Every row gives one point. To make a cloud, some directions were put in groups of two or more. Within a group, all points are equally far from the middle, so they leave a hole (a ring in 2 directions, a hollow ball in 3). The other directions are filled evenly. Then the cloud was stretched, turned, moved and blurred a little. Count the holes, and give their numbers of directions, smallest first.
In the rows, zero is written as 128.

Cloud (19 x 3):
[[192 149 189]
 [122  46 108]
 [ 71 111 160]
 [152 124 106]
 [143 107 200]
 [130  61 116]
 [150 145 110]
 [101 140  84]
 [110 134 180]
 [ 65 119 213]
 [103 179 196]
 [ 67 122 123]
 [134 223 192]
 [117  91 112]
 [ 78  99 181]
 [141 153 189]
 [ 81 143 191]
 [126 102 154]
 [139  73  49]]
Holes: 0

Cloud, 26 rows:
[[ 72  99 141  92]
 [ 75 139 143 202]
 [200 145 125 109]
 [ 71 127 167  98]
 [187 173 193 119]
 [116 101 197 142]
 [141 184 205  85]
 [ 69 197 132 178]
 [141 211 142  96]
 [ 98 124 227 149]
 [160 112 195 117]
 [172 171 220 117]
 [ 56 144 125 105]
 [144 190 147  70]
 [133 141 143 207]
 [125 117 134 197]
 [150 142 176  63]
 [116 164 203  81]
 [111 144 125 205]
 [151 170 123  53]
 [111 109 156  57]
 [137 208 122 103]
 [168  68 113 137]
 [117 128 190  78]
 [146  76 141 152]
 [181 114 155 148]]
Holes: 1 (3)

Cloud (72 x 8):
[[143 182 154 205  97 183 139 100]
 [ 61 152 163 153 128 172 177 214]
 [177 109 141 119 112 148  71  69]
 [137 101 150 109 186 143 151 151]
 [149 170 165  96  76 139  66 123]
 [131 185 135 157  78 152 126 197]
 [194  59  30 108  58  76  66 223]
 [122 231 115 227  98  83 134 222]
 [141 194  67 121 120  90  86 121]
 [106  93 174  91  96 173 184 205]
 [188 110  81 198 149  87 105 119]
 [208  53 191  44  92 189 158 158]
 [ 88 170 109 190 144 108  90 139]
 [179 155 140 131 147 103  75 157]
 [112 191 151 207  75 134  70 146]
 [136  61 117 160 162 154  76  89]
 [123  93  85 209  96  74  84 147]
 [156 111 180 108 140 196 159 191]
 [117 102 145 113 102 139  96 130]
 [ 88 167 181 126 134 155 108 147]
 [178 190 120 142  36 130  81 190]
 [183 122 118 180 171 149  77 180]
 [164  66 144 148 172 173  54 130]
 [158  51 146 186 174 191  55  94]
 [206 107 111 142 103 149 109 131]
 [187 142 102  94  90  91  51 133]
 [230  97 145  48  91 130 149 189]
 [113 185  87 134  67 120 135 177]
 [193 127  84  86 101  38  67 194]
 [137  50 189 138 115 211 176 133]
 [196  39 101 202 150  94  97  94]
 [175  65 114 156  59 159  80 167]
 [104 139 114 186  93 105 120 176]
 [136 112  78 198 142 141 135 205]
 [171 103 124  72 110  58  87 230]
 [209 183  47 163 130  99  77 164]
 [191 193  62 147  61 131  84 195]
 [119 190 101 138  66 179 121 166]
 [180 190 128 167 145 120 107 151]
 [158 151 132 124  70 101  73  92]
 [186  33 121 110  31 155 111 134]
 [153  88 145 105 111 109  69 176]
 [141 158 144 208  47  84  96 128]
 [189 119 144 161 144 118 133 170]
 [151 170  89 132 131 118  73 107]
 [ 84 115 114 143 156 177  92  94]
 [110  89 164 169  99 162  88 177]
 [103 161 193 130  78 207 135 175]
 [109  39 147 137  86 192 165 134]
 [193 112 129 133 139 170  93 151]
 [134 104 133 102  61 152  84 109]
 [217 138  61 130 106 122  95 140]
 [108 178  69 173 137  80 105 103]
 [110 128 154 132  93 140 149 209]
 [111 161 130  67  85 153 107 175]
 [200 141 126 112  17 127  99 167]
 [144  69  98  86  88 118  99  90]
 [105 121 165 159 173 139 118 116]
 [139 192 131 133 180 116 119 174]
 [130 165 105 171 157 111 115  94]
 [190  84  73 158  32  73  68 157]
 [184  80 150 141  75 102 135 220]
 [182  40 112  81 123 152  56 104]
 [137 186  94 171 149 174  91  72]
 [127  57 162 147 167 189  90  81]
 [127  99 106 105  81 143  81 113]
 [198 141 117 103 120 101 162 191]
 [160 213  80 207 168  61  98 151]
 [182 150  67  76 117 112  80 118]
 [104 212 127 146 159 110 103 156]
 [153 182  82 109 135  77 113 133]
 [127 177  96 191 189  96  94 154]]
Holes: 1 (2)
